Each row is a point. Each copy is the shape, with its points in the same order, stretched, turned, moved and blurred by noise. Some copies are also mirrored. Which?
In the rows, zero is written as 128.

Shape:
[[203  88]
 [185  96]
 [ 97 173]
 [129 104]
 [112 163]]
Copy 1 (5 x 2):
[[167  44]
 [146  53]
 [ 84 149]
 [149 105]
 [ 76 128]]
Copy 1 is: mirrored
Copy 2, 5 rows:
[[ 50  88]
 [ 67  95]
 [163 160]
 [123  98]
 [146 151]]
Copy 2 is: mirrored

Shape:
[[135  88  80]
 [140 107 136]
 [137 116 111]
 [114  16 125]
 [118 199 127]
 [175 131 105]]
Copy 1:
[[130 143  75]
 [147 116 132]
 [134 136 124]
 [138  48  44]
 [ 94 182 198]
 [174 166 132]]
Copy 1 is: only turned
Copy 2 (6 x 3):
[[157  37 116]
 [119  89 128]
 [139  78 113]
 [129   7 183]
 [153 169  85]
 [117  85  83]]
Copy 2 is: mirrored
Copy 3 (6 x 3):
[[180 142  78]
 [144 144 136]
 [152 127 112]
 [185 236 101]
 [ 77  77 124]
 [168  95 132]]
Copy 3 is: mirrored

Shape:
[[125 176 138  75]
 [131 125 107 135]
 [161 169  71 149]
 [ 95  90 151 136]
 [146  64 167 179]
 [159 174  83 117]
 [184 147  75 136]
 [121 125 144 168]
 [139 228 148 209]]
Copy 1:
[[100 130  59 110]
 [137 142 134 110]
 [147 208 123 116]
 [124  82 156 113]
 [179  92 186 156]
 [133 191  92 107]
 [160 198 119 109]
 [140 130 156 146]
 [107 205 116 223]]
Copy 1 is: mirrored
Copy 2, 9 rows:
[[144  82 117  97]
 [125 135 103 162]
 [110  83  53 194]
 [134 176 152 154]
 [179 200 139 208]
 [124  81  54 156]
 [136 107  34 180]
 [142 136 142 194]
 [134  23 149 239]]
Copy 2 is: mirrored

Shape:
[[193 107 133 149 120 142  74 127]
 [ 91  81 107 209 131 102 137 163]
 [167 171 106 146 136 163  93  80]
 [ 79  54 113 123  53 138 130 106]
 [ 79  49 158 164  69  93 109 112]
 [ 99 145 129 101 120 115  97 117]
 [ 92  81 155 121 122 126 150 133]
 [192 145 153 143 147 135 119  53]
 [136 155 145 147  74 159  86 105]
 [177 178 126 130 151 155 115 103]
 [114  88 106 151 119  57 136 121]
 [117  89 183 162 200 113 126  72]
 [187 184 147 132 105 140 127 101]]
Copy 1, 13 rows:
[[167 112 174 124 133 150  70 137]
 [141 128 171 187  95 130 113 249]
 [159 139 118 167 142 154 103  91]
 [ 60  53 129 148  82 123 103 182]
 [ 59  90 191 157  61 109  88 198]
 [103 133 130 137 140  85 105 148]
 [ 79 124 148 113 117 136 125 195]
 [143 168 139 128 104 178  93  83]
 [122  82 169 166 137 121 117 107]
 [169 157 126 132 151 147 119 103]
 [124 148 135 142  65  96  93 205]
 [ 91 214 167 141 109 184  87 163]
 [160 132 146 128 123 132 138  84]]
Copy 1 is: mirrored
Copy 2, 13 rows:
[[156  80 149 171 100 136  82 159]
 [ 63 131 134 214  94  87 171 141]
 [194 133 126 157 126 154 103 107]
 [ 83  76 100 118  30 136 179 124]
 [ 52  82 173 150  29 137 179 128]
 [106 141 134 106 101 131 112 127]
 [ 78  99 139 113 111 129 174 161]
 [195  91 178 140 147 157 130 108]
 [165 147 150 132  55 157 120 140]
 [192 139 134 134 152 138 100 137]
 [ 75  96 145 151  97  72 158 101]
 [ 91  84 201 167 181 175 167 119]
 [208 142 156 110 114 124 122 143]]
Copy 2 is: only turned

Shape (12 x 9):
[[109  91 147 134 113 176 133  76 115]
 [ 85 195 124 106 147 131 166 185 120]
 [100  89 135 130 115 167 146 157 130]
 [102 101 127 133 161  95  49  98 104]
 [ 74 136 166 163 107 150  70 105 182]
 [115  76 154  85 146 216 171 194 165]
 [ 90 160  63 159 103 175  61 102 198]
 [143 202  55  45 113 109  63 151  71]
 [178 147 144 155 174 186 107 202 140]
 [184  81 151 131 155 120 124 141 139]
 [158 202 173 139 167 158 150  96 164]
 [146  85 131 108 104 125  95 137 101]]
Copy 1 (12 x 9):
[[ 81 117 173 136 107 153 131  63 100]
 [136 165 126 110 189 149 131 176 174]
 [ 90 110 146 141 121 157 154 145 132]
 [ 38 129 153  82 142  51 132 118  86]
 [ 42 169 170 134  78 103 123 122 174]
 [106 115 143  99 101 210 211 157 166]
 [ 71 187  72 159  55  92 111  94 159]
 [155 160  68  53 171 109  47 160  85]
 [157 177 153  98  85 132 216 169 141]
 [133  94 173  69 114  94 194 118 129]
 [164 212 190  92 127 122 165  68 170]
 [100  87 142  89 121 111 118 141  94]]
Copy 1 is: mirrored
Copy 2, 12 rows:
[[150 161 183 121 121 171 144  91 141]
 [ 88 121  91 113 207 112 158 163 100]
 [120 130 161 111 127 131 148 139 111]
 [156 186 140 141 141  96  80 106 146]
 [107 211 159 128 119 162 114 164 183]
 [149  79 206  87 159 145 168 196  95]
 [146 249  95  70 106 170 157 180 174]
 [148 137  11  78 174 133  76 129  80]
 [160 149 148 160 175 157 151 247  76]
 [194 100 160 163 146 126 111 160 145]
 [136 141 115 177 203 188 164 159 184]
 [154 113 125 128 114 140  89 128 107]]
Copy 2 is: mirrored

Shape:
[[111 153  59 164 242 156  63  60 134 132  94 128]
 [127 121 148 137 164 104 133 101 150 122 164 135]
 [157 171 120 132 104 142 129 109 126 203 119  77]
 [127 115 161 143 145 149 110 187 131 167 128 105]
 [119 194 112 170  32 108 133 112 114 159 165 181]
 [131 165 149 124 163 181 182 116 144 142 152 120]
 [160 167 102  66 134 143 114 129 108 165  75  64]
 [150 118  95 184 158 150 103 120  51  77 162  85]
 [134 142  63 113 148 100 166  57 178 133 175 120]
 [107 100 105 115  93 170 124 145 129  97 159 146]
 [164 103 138 190  70 145 165 163 132  76 121  93]
 [173 196 106  93 177 175 123 151  96 148 110 114]
 [167 149 133 134 162 138 147 148 197  99 192  50]
 [ 82 117 178  95 148 113 123 206 102  34 168 111]
 [100 149 186 190 138 193 148 160 101 120 145  58]
 [142 129 157  98 127 109 116 129  93 133 142  90]
 [106 114 154 114 133 171 102  88 167 121 136 137]
 [ 91  54 128 167 132 147 125 134 177 137 125  77]]
Copy 1, 18 rows:
[[139 208  40 223 145 174  83  51  96 106  64 135]
 [139 138 106 139 129 155 134  97 128  96 162 139]
 [134 119 105 130 139 126 133  94 125 206 100 119]
 [ 86  90 125 121 117 157 140 110 120 114  72 122]
 [ 81 158 169 181 124 105 117 140 151 206 185 186]
 [148 130 139 121 185 171 104 133 115 135 122 134]
 [161 146 106  91 112 112 132  76 103 161  44 144]
 [104 173  57 160 114 122 108 153  10 116 129 127]
 [167 188  53 120 173 140 129 114 170 133 186 148]
 [ 71 167 119  97 116 129  71 148 129 115 141 161]
 [110  75 104 117 119  62  91 203 107 111 136 135]
 [156 153 115 122 130 182 129 119  67 153  41 169]
 [162 127  83  95 125 169 152 184 133  92 129  80]
 [ 87 166 178  78  85 120 145 149  88  29 136 130]
 [ 89 104 159 136 160 122 113 158  73 126 100  63]
 [133 135 126  90 104 124 145  91  83 131 133 133]
 [126 146 125 128 115 160  51  88 144 113 139 118]
 [ 77 108  64 113 146 103  97 107 164  85 120  80]]
Copy 1 is: mirrored
Copy 2:
[[ 81 156 124 233 179  60  97  51 112 175 140 104]
 [ 88 118 149 131 150  95 150  87 131 105 148 152]
 [156 153 161 118  98 124 179  85 105 171 123 102]
 [146 117 172 133 114  99 129 155 144 127 129 109]
 [ 94 208 118  64  63 104 131 102  74 158 153 184]
 [ 75 111 158 144 155 183 164 124 132 151 115 133]
 [184 136 118 111 169 122 148  99  96 166  98  59]
 [154 149 127 186 151 125 100 127  44  94 219 147]
 [ 75 105  78 123 141 109 205  42 119 154 160 141]
 [121 115  66 105 111 148  82 124 129 107 145 142]
 [152 136  96 152  71 150 151 166  73  46 129 156]
 [158 157 132 136 204 135 129 139  98 191 115 114]
 [118 133 115 157 141 151 226 143 160  87 177 121]
 [ 97 110 121  79 196 125  89 202 111  38 162 103]
 [ 95 140 198 177 107 197 138 188  98  89 144 100]
 [149 124 160  96 160 118 130 106  96 105 150 108]
 [ 92 126 131 137 123 140 101  66 175 103 111 130]
 [108  75 124 170  56 111 145 111 155  80 134  93]]
Copy 2 is: only turned
Copy 3:
[[150  54  51 176 126 185  97  54  87 174  89 123]
 [144 112 142 143 114 131  82 108 140 123 145 140]
 [131 150 103 143  28 114 116  96 158 193 120 103]
 [115 125 158 135  89 157 120 128 181 162  95  85]
 [126 166  96 149   7 111  81 214 141 145 141 168]
 [145 164 126 116 102 164 142 100 139 166 171 116]
 [127 158 100  82  82 123 115  50 125 200  61  84]
 [171  92 149 118  63 162  71 132  58 152 134  41]
 [175  87  75 119 110  80 108  92 121 138 173 172]
 [117  98 141  71  80 157 130 160 120 115 117 129]
 [127 134 163 127  56 110 149 166 100  87 143  35]
 [176 180  98  90 105 174 120  86 121 204  83  84]
 [188 119 101 105 122 119 114  94 169 108 181  48]
 [106 141 165  39 172 163  51 151 125 107 111  71]
 [ 92 147 152 131  66 187 118 129 135 162 172  25]
 [127 145 166  98  81 123  67  97 133 154 105  99]
 [ 92 104 127 114  89 173 122  83 145 113 122 146]
 [ 77  43 150 143  93 131 147 109 156 117 132  92]]
Copy 3 is: only turned

Shape, 17 rows:
[[125 100  82 130 125 197 158 137 179  65 189 148]
 [155 134 137 136  69 121 162 108 148 142 185 117]
 [ 82 115 174 156 177 123  82 150 119 164 152 149]
 [121 141 132 179 112 167 117 180  78  84 202 113]
 [167  82 175 116 122 152 185 129  42 131 145 129]
 [159 161 190 151  94 191  78 168  61  59 162 154]
 [131 159 145 156 125 186 176  80 176 126 167 131]
 [154 154 114 127 130  99  96  75 176 159 103 178]
 [148 156 142  83 105 153  97 207 147 125 108 134]
 [ 81  85  36  98 162 153 132 132 148 117 195  87]
 [161  92 134 145 106 131 112 163 105 133 116 178]
 [126 157 140  85 112 172  82 146 158  97 177 182]
 [104 143 155 148 111  72 153 141 139  58 187 142]
 [ 77  78 166 199  94  89  82 157 128  52 122  62]
 [136 111 139 155 120  63 107 163 131 170 128 136]
 [193  57 164 136 160  82 120  94 141 151 179 129]
 [173 139 195 149 150 106  78 141 117  42 124 115]]
Copy 1, 17 rows:
[[138  99 173  96 100 208 160 171 174  79 159 100]
 [184 172 152  96 134 199 125 102  96 131 126 107]
 [110  78 124 196 183 115 151 115 124 186 188 137]
 [135 137 132 165 151 200 139 209  93  99 207 129]
 [122 163 141 101  69 141 202 135  78 152 155 201]
 [158 125 182 148 157 137 132 209 105  57 218 210]
 [159 159 156 110 141 206 155  95 175 109 146 142]
 [192  85 103 117 163 111 104  55 170 129  76 132]
 [129 131 123  68 185  87 111 198 150 123 176 123]
 [ 92  94  93 126  74 207 118 150 151 130 182  31]
 [151  88 131 121 140 118 153 164 113 154 101 171]
 [165  86 176  89 155 141 106 145 147  85 210 132]
 [160 131 158 138 198 163 178 110  70  72 165  92]
 [ 78 114 170 245 191 132 122 170  80  85 120  93]
 [154 111  96 148 184 112 133 123 100 188 102 103]
 [193 125 157 170  69 102 166  68 126 185 122 105]
 [162 135 160 192 158  58 152 146 140  53 168 148]]
Copy 1 is: mirrored
Copy 2, 17 rows:
[[106 116 104 163 150 244 177  64 209 109 157 131]
 [156 128 110 131 148 132 128  48 148 151 186 105]
 [ 97 159 154 161 108 150  88 180 111 125 153 143]
 [143 175 127 196 126 213 132  86 109  66 132  85]
 [189 155 112 176 151 148 184 116  72 165 121 109]
 [186 183 184 179 138 222 125 118 115  50  87 105]
 [116 142 137 127 141 145 158  47 174 118 169 167]
 [ 99 122 125 100 171  98  67 111 189 151 108 150]
 [145 142 148 188 114 135 120 132 216 107 109  91]
 [ 50 152  65 128 116 205 172 107 196 143 174  61]
 [156 113 124 185 135 165  94 113 134 141  97 121]
 [141 154 147 131 131 196 112 148 221  92 146 128]
 [143  96 106 152 166 171 135 122 126  50 191 114]
 [105  53 171 163 114 195 119 132  69  60 146  53]
 [119 116 123 175 145 102  69 129 120 141 149 106]
 [131 126 136 139 225 160 102 118 100 200 185 131]
 [130 127 192 160 219 185 116 143 111  73 110  97]]
Copy 2 is: only turned
Copy 3 (17 x 12):
[[111 132  91 139 124 175 149 151 198 121 140 185]
 [153  94 133  92  88 175 139 106 187 146 161 139]
 [136 168 146 141 144  96  98 157 125 204 117  94]
 [102 137 107 145  70 123 173 128 140 202 151 147]
 [ 77 159 188  80  63 140 157  93 138 165  95 142]
 [ 88 160  70 102   7  76 133 132 147 164 169 141]
 [147 184 108 128 115 208 124  95 180 133 168 148]
 [206 142 108  85 159 139  85 111 160 118 131 133]
 [148 138 109  81  89 125 135 212 126 146 161 153]
 [104 107 105 151 211 180 170 177 143 110  97 143]
 [150 135 124  83  73 103 114 143 151 196  92 155]
 [113 134  76  96 111 102 116 166 162 113 193 148]
 [150 118 156 181  95  90 122 135 171 133 191 158]
 [143 122 128 207  56 125 100 163 108 147  95  94]
 [199 128 175 104 112 110 107 156 137 189 113 113]
 [140 167 162  89 102 100 151 132 206 142  74  78]
 [140 211 120 140  38  56 152 164 137 102 125 107]]
Copy 3 is: mirrored
Copy 4:
[[125  95 149 165 132 142 215 172 184  99 135 152]
 [170 131 146 156  73 123 144 110 138 176 101 157]
 [ 89 160 130 137 157 119 114 171  76 183 191 143]
 [184 157 154 126 124 135 204 229  94 122 139 147]
 [181  90 190  24 133  91 144 149 107 139 127 143]
 [228 158 152 102 193 163 159 217 102  97 134 173]
 [115 101 145 158 114 176 185  93 122 169 131 189]
 [112 142  98 203 150 105  65  78 116 130 118 180]
 [168 154  94 136 194 150 115 162 132 133  79  71]
 [ 89 119  84 143  67  91 211 163 166 112 171 106]
 [161 117 147 144 179  83  95 176 112 112  98 135]
 [147 162  89 146 168 157 152 175 176 140 126 175]
 [128 201 215 132  78 145 157 160 129 109 128 160]
 [151 173 226 189  92 170 101 194  93  77 194  85]
 [131 167 144 170 132  76  85 140  91 151 119 106]
 [141 145 197 148 140  35 109  96 140 165 186 162]
 [181 195 219 136 187 145 117 133 101  71 178 128]]
Copy 4 is: only turned
